Rows are points. The ring and each string are closed loops that go straight from each point to the next, and from the last back to the first. Before rounding, they use only three directions, however many columns there are. How many times does the string pass through the ring? Passing back the other way cancels.
In the rows, 128 means zero.

Ring:
[[181 100 128]
 [178 145 131]
 [145 188 120]
 [ 99 194 103]
 [ 78 157  85]
 [ 90 118  78]
 [123  80  86]
 [163  73 111]]
String (16 x 3):
[[ 72 180 154]
 [ 85 206 136]
 [ 93 172 136]
 [130 153 108]
 [177 174  73]
 [181 200  95]
 [155 197 141]
 [115 171 173]
 [117 146 144]
 [173 143  88]
 [138 146 123]
 [127 164 153]
 [148 205 155]
 [154 224 132]
 [107 205 144]
 [ 97 160 138]]
Times through: 1

Ring:
[[169 146  67 147 114 146]
 [129 177  86 154 100 132]
 [ 90 184 115 151  98 121]
 [ 43 166 159 138 109 110]
 [ 27 138 184 124 123 108]
 [ 39 101 194 110 140 114]
 [ 83  70 177 104 151 127]
 [132  66 140 109 151 141]
 [162  79 108 118 145 148]
 [180 114  74 135 129 151]]
String, 13 rows:
[[139 202  40 165  99 142]
 [ 93 179  60 149 123 142]
 [ 88 148  94 135 132 138]
 [121 156 130 145  99 121]
 [159 178 140 160  66 111]
 [170 195  58 167  85 136]
 [198 169  83 161  82 133]
 [191 144 137 150  79 120]
 [129 127 100 133 128 140]
 [134 124  60 132 145 155]
 [176 136  13 142 141 168]
 [198 164  15 157 114 160]
 [185 184  59 165  86 138]]
Times through: 0

Ring (7 x 8):
[[166 124 204 131 114 129 139 124]
 [136 129 196 133 132 106 150 119]
 [110 123 148 129 156  81 154 130]
 [103 126  97 126 161  73 143 134]
 [121 133  68 125 146  87 121 132]
 [161 125 113 124 121 119 117 136]
 [180 118 163 125 109 136 125 137]]
String:
[[139 144 176 136 122 112 134 107]
 [138 142 210 138 123 113 144 104]
 [135 130 220 135 132 107 156 115]
 [148 105 199 125 138 109 159 144]
 [145 112 163 125 137 106 146 142]
 [105 140 137 134 150  81 143 114]
 [ 79 145 115 135 166  60 148 111]
 [100 111 124 124 171  67 160 145]
 [128  95 132 118 160  85 158 162]
 [144 108 144 122 141 103 145 148]
 [111 145  94 132 146  84 126 116]
 [ 79 164   7 133 160  59 108 107]
 [107 144  14 125 152  76 108 128]
 [149 113 100 120 136 106 127 149]
 [153 113 135 122 132 111 134 145]
 [161 113 135 122 127 117 130 145]
 [191  96 158 117 114 138 131 161]
 [207 112 162 122  94 155 114 145]
 [196 120 180 126  96 150 119 134]
 [206 106 217 124  95 156 132 143]
 [179 102 199 123 117 133 144 148]
 [148 119 158 126 131 111 139 135]]
Times through: 3

Ring, 8 rows:
[[167 117 190 127 194  66  71  96 160]
 [169 101 160 127 178  52  67  79 189]
 [139  94 126 125 128  76  91  78 194]
 [117 100 130 123 100 103 108  80 198]
 [ 86 119 159 119  77 149 134  95 181]
 [ 84 133 171 122  93 160 142 120 130]
 [105 139 174 127 136 139 129 138  83]
 [142 132 188 128 180  99  97 124 104]]
String, 28 rows:
[[143 105 166 123 142  82  85  75 208]
 [144 107 148 127 152  80  90  94 161]
 [174  98 135 130 185  43  68  91 156]
 [193 101 182 127 210  29  45  70 206]
 [185 108 202 125 206  44  51  71 210]
 [147 116 189 123 161  86  84  86 186]
 [139 116 166 126 153  92  95 100 154]
 [156 115 200 123 172  78  75  80 200]
 [180 110 203 124 200  49  55  72 211]
 [192 100 174 128 209  29  48  75 194]
 [175  98 133 131 187  41  67  91 153]
 [137 111 145 127 147  89  98 102 145]
 [139 108 167 123 140  88  90  81 196]
 [140  97 149 122 128  80  87  68 220]
 [127 108 153 123 125 100 102  88 182]
 [124 113 144 126 129 104 108 103 148]
 [110 112 162 121 103 120 113  84 198]
 [ 79 112 163 115  54 154 134  74 231]
 [ 61 117 158 115  34 175 151  84 215]
 [ 89 118 138 123  83 143 136 108 147]
 [ 79 120 147 121  70 155 142 103 162]
 [ 56 122 172 114  32 184 154  84 220]
 [ 90 119 181 117  78 147 126  80 217]
 [110 116 171 120 107 123 114  88 191]
 [116 112 139 125 116 111 114 102 152]
 [109  96 100 125  88 106 118  89 174]
 [127  81  83 125  95  78 101  71 203]
 [142  93 141 123 127  75  85  65 225]]
Times through: 1
String, 28 rows:
[[ 72 126 152 121  68 166 150 113 144]
 [ 96 123 138 126 104 137 134 123 110]
 [114 122 164 124 125 121 115 107 146]
 [ 92 136 196 120 106 156 132 113 149]
 [103 136 198 122 124 144 124 115 141]
 [120 126 180 124 138 118 111 109 143]
 [125 137 209 124 157 122 107 115 135]
 [146 142 203 129 198 101  97 137  78]
 [159 131 190 130 205  81  85 127  94]
 [140 119 159 128 161  91  97 112 125]
 [139 118 172 126 156  94  95 101 152]
 [166 120 211 124 191  71  69  85 188]
 [187 118 212 127 222  47  53  87 176]
 [182 117 190 129 217  50  61 100 145]
 [143 117 151 129 164  86  96 114 118]
 [138 120 181 125 155  97  95  99 159]
 [152 131 214 125 187  91  84 106 148]
 [149 144 207 130 206 100  96 142  66]
 [126 140 166 132 173 117 118 154  39]
 [117 130 162 127 143 121 118 129  97]
 [116 126 181 123 131 123 113 106 152]
 [ 95 135 195 120 109 151 129 110 153]
 [ 61 142 193 118  69 190 157 119 145]
 [ 72 130 155 122  75 168 151 121 128]
 [ 91 122 143 124  94 143 136 116 130]
 [107 120 161 123 110 127 120 103 158]
 [ 95 123 186 118  91 145 124  88 200]
 [ 53 129 189 113  35 192 156  88 216]]
Times through: 5
